Every row gives one point. The points of each table are mixes of a few directions, plus a little noise. Count the directions of each table, and those that both share. Where both have some left over, give the other angles between the two spaces (their principal angles), to ten degrees, smallest first.

First, 4 rows:
[+0.18 +0.38 +0.65]
[+0.05 +0.11 +0.18]
[-0.27 -0.56 -0.97]
[+0.04 +0.08 +0.14]
Second, 6 rows:
[-0.31 -0.65 -1.12]
[-0.06 -0.11 -0.19]
[+0.02 +0.05 +0.08]
[+0.15 +0.32 +0.55]
[-0.01 -0.03 -0.04]
[+0.20 +0.42 +0.73]
Directions: first 1, second 1, shared 1

First (6 x 6):
[+0.47 -0.02 +0.31 +0.43 +0.66 -0.03]
[+0.39 +0.74 +0.00 +0.13 -0.80 +0.41]
[-0.61 +0.25 +0.50 -0.63 +0.33 -0.75]
[-0.19 -0.81 -0.34 -0.37 -0.26 +0.04]
[-0.04 -0.08 +0.03 +0.16 +0.38 -0.08]
[-0.03 -0.08 -0.49 +0.28 -0.30 +0.41]
Second:
[-0.02 +0.03 -0.21 +0.16 -0.11 +0.18]
[+0.03 -0.68 +0.41 -0.22 +0.85 -0.52]
[-0.05 +0.36 -0.63 +0.44 -0.62 +0.62]
[+0.04 +0.00 +0.61 -0.47 +0.25 -0.52]
[-0.04 +0.31 -0.56 +0.39 -0.54 +0.55]
[+0.01 -0.86 +0.11 +0.04 +0.90 -0.30]
[-0.01 +0.38 -0.11 +0.03 -0.42 +0.18]
[+0.03 +0.47 +0.38 -0.36 -0.31 -0.21]
Directions: first 4, second 2, shared 2

First, 10 rows:
[+0.74 -0.17 +0.38 -0.40 -0.66 -0.24 +0.08 +0.26 -0.29 -0.33 -0.19]
[-0.62 -0.39 -0.75 +0.21 +0.67 +0.21 -0.16 -0.43 -0.14 +0.01 +0.30]
[+0.02 +0.95 +0.35 +0.39 +0.22 +0.33 +0.11 +0.15 +0.95 +0.29 +0.08]
[+0.26 +0.89 +0.36 +0.35 +0.34 +0.34 +0.22 +0.28 +0.76 +0.35 +0.15]
[+0.61 -0.30 +0.53 -0.54 -1.00 -0.48 +0.03 +0.29 -0.48 -0.33 -0.42]
[-0.84 -0.50 -0.61 +0.03 +0.07 -0.04 -0.35 -0.54 -0.13 -0.22 +0.02]
[+0.08 -0.66 -0.17 -0.39 -0.52 -0.28 -0.18 -0.17 -0.52 -0.49 -0.14]
[+0.45 -0.38 -0.13 -0.21 -0.02 -0.02 +0.06 +0.05 -0.42 -0.22 +0.10]
[-0.70 -0.10 -0.52 +0.29 +0.64 +0.19 -0.11 -0.32 +0.05 +0.20 +0.21]
[-0.01 +0.67 +0.55 +0.26 +0.26 +0.00 +0.29 +0.44 +0.21 +0.74 -0.10]
Second, 11 rows:
[+0.04 -0.34 +0.18 +0.08 -0.03 -0.09 +0.37 +0.21 +0.25 +0.13 -0.31]
[-0.03 -0.02 +0.13 -0.01 -0.08 -0.10 +0.06 +0.09 -0.03 +0.10 -0.12]
[-0.03 -0.25 +0.33 +0.03 -0.14 -0.22 +0.33 +0.28 +0.09 +0.25 -0.40]
[+0.44 +0.08 -1.64 +0.20 +1.03 +1.25 -0.63 -1.08 +0.61 -1.31 +1.43]
[+0.03 -0.04 -0.10 +0.02 +0.07 +0.08 -0.01 -0.05 +0.08 -0.08 +0.07]
[-0.01 -0.30 +0.31 +0.05 -0.12 -0.19 +0.37 +0.28 +0.15 +0.23 -0.40]
[+0.06 -0.32 +0.07 +0.09 +0.03 -0.01 +0.31 +0.14 +0.27 +0.04 -0.21]
[-0.27 +0.87 +0.18 -0.29 -0.33 -0.26 -0.71 -0.13 -0.89 +0.18 +0.26]
[+0.02 -0.31 +0.23 +0.07 -0.07 -0.13 +0.36 +0.24 +0.20 +0.17 -0.35]
[-0.27 +0.96 +0.09 -0.31 -0.29 -0.20 -0.82 -0.22 -0.93 +0.11 +0.38]
[+0.01 -0.33 +0.24 +0.07 -0.07 -0.14 +0.38 +0.25 +0.21 +0.18 -0.36]
Directions: first 4, second 2, shared 1; angles 80

First, 8 rows:
[-0.37 -1.21 -0.29 +0.16 -0.81 -0.30 +0.36 +0.24 +0.04 +0.21 -0.33 +0.29 -0.09 -0.13 +0.80 +0.20 +0.69 +0.29]
[+0.49 +1.00 +0.58 -0.33 +0.66 +0.34 -0.01 -0.74 -0.20 -0.72 +0.16 -0.28 -0.07 -0.01 -0.72 -0.22 -0.87 -0.37]
[+0.46 +0.99 +0.26 -0.18 +1.27 +0.41 -0.53 -0.13 -0.22 -0.05 +0.12 -0.10 +0.16 +0.17 -1.00 -0.02 -0.90 -0.62]
[-0.55 -0.91 -0.50 +0.31 -1.13 -0.44 +0.26 +0.53 +0.31 +0.48 -0.03 +0.13 -0.03 -0.07 +0.94 +0.06 +1.04 +0.64]
[-0.13 -0.43 -0.17 +0.09 -0.17 -0.09 +0.03 +0.21 +0.01 +0.21 -0.12 +0.14 +0.01 -0.01 +0.23 +0.11 +0.23 +0.05]
[+0.12 +0.49 -0.01 +0.00 +0.48 +0.13 -0.31 +0.13 -0.01 +0.15 +0.14 -0.07 +0.12 +0.11 -0.39 -0.02 -0.26 -0.17]
[-0.19 +0.16 -0.10 +0.09 -0.60 -0.18 +0.15 +0.04 +0.26 -0.01 +0.25 -0.19 -0.04 -0.04 +0.32 -0.17 +0.39 +0.46]
[+0.18 -0.09 +0.21 -0.14 +0.31 +0.14 +0.06 -0.28 -0.21 -0.26 -0.19 +0.08 -0.05 -0.03 -0.18 +0.07 -0.33 -0.29]
Second (9 x 18):
[+0.32 -0.22 +0.02 +0.04 +0.10 -0.11 -0.08 +0.10 -0.08 -0.21 +0.06 -0.06 +0.10 +0.23 -0.05 +0.06 +0.19 +0.54]
[-0.62 +0.43 -0.04 -0.08 -0.20 +0.23 +0.17 -0.19 +0.16 +0.40 -0.11 +0.11 -0.19 -0.45 +0.10 -0.10 -0.35 -1.03]
[-0.89 +0.61 -0.06 -0.12 -0.30 +0.31 +0.23 -0.27 +0.23 +0.57 -0.16 +0.16 -0.27 -0.63 +0.14 -0.15 -0.51 -1.48]
[-0.68 +0.47 -0.04 -0.09 -0.23 +0.24 +0.17 -0.21 +0.17 +0.44 -0.13 +0.13 -0.21 -0.48 +0.11 -0.11 -0.38 -1.13]
[+0.47 -0.32 +0.03 +0.06 +0.16 -0.17 -0.12 +0.15 -0.12 -0.31 +0.09 -0.09 +0.14 +0.33 -0.07 +0.08 +0.27 +0.78]
[+0.95 -0.64 +0.07 +0.12 +0.31 -0.33 -0.24 +0.28 -0.24 -0.60 +0.17 -0.17 +0.29 +0.66 -0.15 +0.15 +0.53 +1.55]
[-0.68 +0.47 -0.05 -0.09 -0.23 +0.24 +0.17 -0.20 +0.18 +0.45 -0.13 +0.13 -0.21 -0.49 +0.11 -0.11 -0.38 -1.12]
[+1.05 -0.71 +0.08 +0.14 +0.34 -0.37 -0.27 +0.32 -0.26 -0.67 +0.19 -0.19 +0.32 +0.74 -0.16 +0.18 +0.59 +1.72]
[+0.11 -0.07 +0.01 +0.01 +0.04 -0.04 -0.03 +0.03 -0.02 -0.07 +0.02 -0.01 +0.03 +0.08 -0.02 +0.02 +0.06 +0.18]
Directions: first 3, second 1, shared 0; angles 80
